Rows are points. The points of each table are mixes of a few directions, plus a little noise. How many directions does each table use, and how many do they share? Where both have some left over, give the other angles between the two spaces (their principal angles), to ten degrees, smallest first.

First (4 x 2):
[[-23.4 -27.8]
 [  1.5   1.9]
 [  1.8   2.2]
 [ 20.2  24.0]]
Second:
[[ 20.8  24.9]
 [-11.8 -14.2]
 [ 21.6  25.8]
 [-14.9 -17.9]
 [ -2.8  -3.4]
 [-12.8 -15.3]]
Directions: first 1, second 1, shared 1

First (7 x 4):
[[-19.6 -16.1  -4.0   7.9]
 [  8.0  -3.9  33.8   0.1]
 [ 21.6  25.8 -19.3 -11.5]
 [-10.3 -17.5  25.2   7.0]
 [-29.2 -24.1  -5.7  12.0]
 [  7.2  12.9 -19.2  -5.0]
 [ 21.9  23.0 -10.5 -10.8]]
Second, 8 rows:
[[  1.4  -2.0   1.4   4.6]
 [ -2.2   3.1  -2.7  -7.7]
 [  3.6  -4.8   3.9  11.7]
 [-12.0  16.0 -13.0 -39.9]
 [  5.1  -6.8   5.6  16.7]
 [ 16.9 -22.5  18.1  55.4]
 [-12.2  16.4 -13.3 -40.4]
 [ -0.1   0.3  -0.2  -0.6]]
Directions: first 2, second 1, shared 0; angles 60

First, 9 rows:
[[  8.5 -23.5 -10.4   0.6  -7.7  10.0  26.9  43.7]
 [-10.1 -10.6   3.1   0.7 -19.7   8.6  -2.7 -15.8]
 [-20.7   7.7  32.5   8.5   2.2  35.5  -2.4  -7.5]
 [ -3.1  27.7  -0.6  -7.3   8.7 -24.0 -31.9 -40.5]
 [-11.3   1.7  -9.5 -16.5 -19.6  -3.2 -15.3   7.7]
 [ 17.0  29.1  -3.5  -3.8  41.5 -17.5  -2.3  28.2]
 [ 12.3 -11.2 -19.7   0.7 -11.2 -28.0  -3.9 -33.7]
 [  6.3 -11.8  -1.0   6.0   0.4   4.9  15.4  11.0]
 [  2.7  -8.9   8.6  10.9   4.6  14.2  16.2   7.0]]
Second (7 x 8):
[[ 14.8  27.7 -19.3   6.2 -12.8  18.5   7.7  -4.8]
 [  5.5   7.9  -5.7   1.5  -6.3   7.5   3.4  -1.5]
 [  4.4  39.6 -24.1  13.0  16.6  -1.1  -4.4  -4.5]
 [ -0.7   1.1  -0.5   0.5   2.1  -1.3  -0.9   0.0]
 [ -3.0 -69.8  41.3 -23.9 -39.0   9.5  12.0   7.3]
 [ -4.1   1.5   0.0   1.4   9.4  -7.0  -4.0   0.5]
 [-16.9  -7.9   8.2   1.2  29.9 -26.1 -13.8   3.1]]
Directions: first 4, second 2, shared 0; angles 30, 90

First:
[[ -5.8   8.3 -18.8 -14.0  -3.8  29.2 -13.0 -11.1  -5.6   3.0  -6.2]
 [ -1.3  17.4   7.2 -20.1  -2.2  18.5  -4.3 -14.9   8.9  -6.1  14.6]
 [ -6.4  13.7 -16.7  -1.0  12.2   8.5   0.2  -6.4   2.5   4.6 -10.4]
 [  5.8  17.0   5.6   9.1  20.4  16.1  -6.8  -0.5 -13.4 -13.7  15.2]
 [ -5.9  18.9  12.3 -21.3   3.0  20.0  -9.9  -9.1  -5.1  -2.8   2.7]
 [  7.1   8.6   7.9  23.9  21.5 -41.6   4.6  29.5  37.1  -0.3 -24.7]
 [  8.5 -26.9  -8.3   2.3 -26.8   8.6  -6.1   1.0  -3.2  -3.8  13.2]
 [  4.5 -44.9   7.6  36.4 -10.0 -70.2  48.7   8.0   3.7  10.1  12.1]
 [ -7.7 -12.0   3.2 -14.4 -14.5  11.4 -13.8   4.1 -24.8   9.1 -16.4]]
Second:
[[-17.8  31.9 -13.4  -5.8  16.4  37.3  19.4  48.8 -10.3   5.7  21.5]
 [ 10.4 -28.2   2.5   0.5   7.9  -4.8   9.6  -1.3  -6.4 -31.3  -8.8]
 [  7.9  -3.7  11.1   5.4 -25.4 -34.3 -29.8 -49.6  17.5  26.8 -13.7]
 [-12.0  18.9 -10.8  -4.6  16.6  30.9  19.8  42.0 -11.0  -4.9  16.0]
 [ -5.4  13.6  -2.9  -1.0   0.2   7.3  -0.1   7.5   0.7  10.8   5.6]
 [ 10.4 -13.7  10.6   4.8 -18.9 -31.4 -22.3 -43.6  13.1  11.8 -14.9]
 [  2.3  -7.7   0.0  -0.2   3.7   0.9   4.5   2.4  -2.9 -10.4  -1.5]
 [  4.6 -10.6   2.3   0.9   0.0  -6.0  -0.2  -6.7  -0.4  -8.3  -4.4]]
Directions: first 6, second 2, shared 0; angles 60, 60

First, 8 rows:
[[  4.6  -3.9   5.2  -2.6   2.0   4.7   0.1   2.1  -8.9   2.0   3.1  -2.0
    6.1  -2.8]
 [  4.2  -3.2   4.3  -2.3   1.3   4.2   0.2   1.7  -7.2   2.0   2.4  -1.7
    5.1  -2.2]
 [-23.1  19.6 -26.2  13.1  -8.3 -23.2  -0.7 -11.2  42.7 -10.9 -14.0   9.3
  -29.9  13.6]
 [ 16.6 -13.8  18.8  -9.1   5.9  16.7   0.3   7.9 -30.3   7.6  10.0  -7.0
   21.4  -9.4]
 [ 33.7 -28.5  38.8 -18.8  12.6  34.1   0.8  16.9 -62.9  15.9  20.6 -14.0
   44.5 -19.9]
 [ -6.1   5.4  -7.1   3.7  -2.3  -6.3   0.2  -2.7  12.0  -2.8  -3.6   2.7
   -7.9   3.6]
 [  1.1  -1.2   1.0  -0.3   0.0   0.9   0.4   0.5  -2.0   0.9   0.7  -0.4
    1.3  -0.4]
 [-31.0  25.6 -34.9  16.8 -11.2 -31.2  -1.2 -15.3  56.7 -14.3 -18.5  12.9
  -40.2  17.9]]
Second:
[[-19.8  12.5 -27.3  16.1  -5.7 -16.1   3.4  -3.4  18.4 -15.9 -12.8  24.1
  -12.1   0.8]
 [ 11.6  -7.5  16.0  -9.3   3.2   9.5  -1.8   1.9 -10.8   9.2   7.5 -14.2
    6.9  -0.6]
 [-15.3   9.7 -21.2  12.4  -4.5 -12.5   2.7  -2.5  14.4 -12.3  -9.9  18.9
   -9.5   0.6]
 [ 28.9 -18.5  40.0 -23.4   8.2  23.7  -5.0   4.7 -27.1  23.3  18.8 -35.6
   17.7  -1.3]
 [ 15.8 -10.1  21.8 -12.9   4.3  12.8  -2.7   2.6 -14.7  12.7  10.3 -19.3
    9.9  -0.7]
 [-35.7  22.8 -49.2  28.7 -10.3 -29.2   6.2  -5.8  33.3 -28.6 -23.0  43.7
  -21.9   1.7]
 [ 21.2 -13.5  29.2 -17.1   6.0  17.4  -3.7   3.4 -19.9  17.0  13.8 -25.9
   12.8  -1.1]
 [ 14.7  -9.3  20.2 -11.8   4.2  12.1  -2.6   2.6 -13.7  11.8   9.4 -17.9
    9.0  -0.7]
 [-21.4  13.6 -29.6  17.1  -6.0 -17.5   3.8  -3.5  20.0 -17.1 -13.9  26.1
  -13.3   1.0]]
Directions: first 1, second 1, shared 0; angles 30
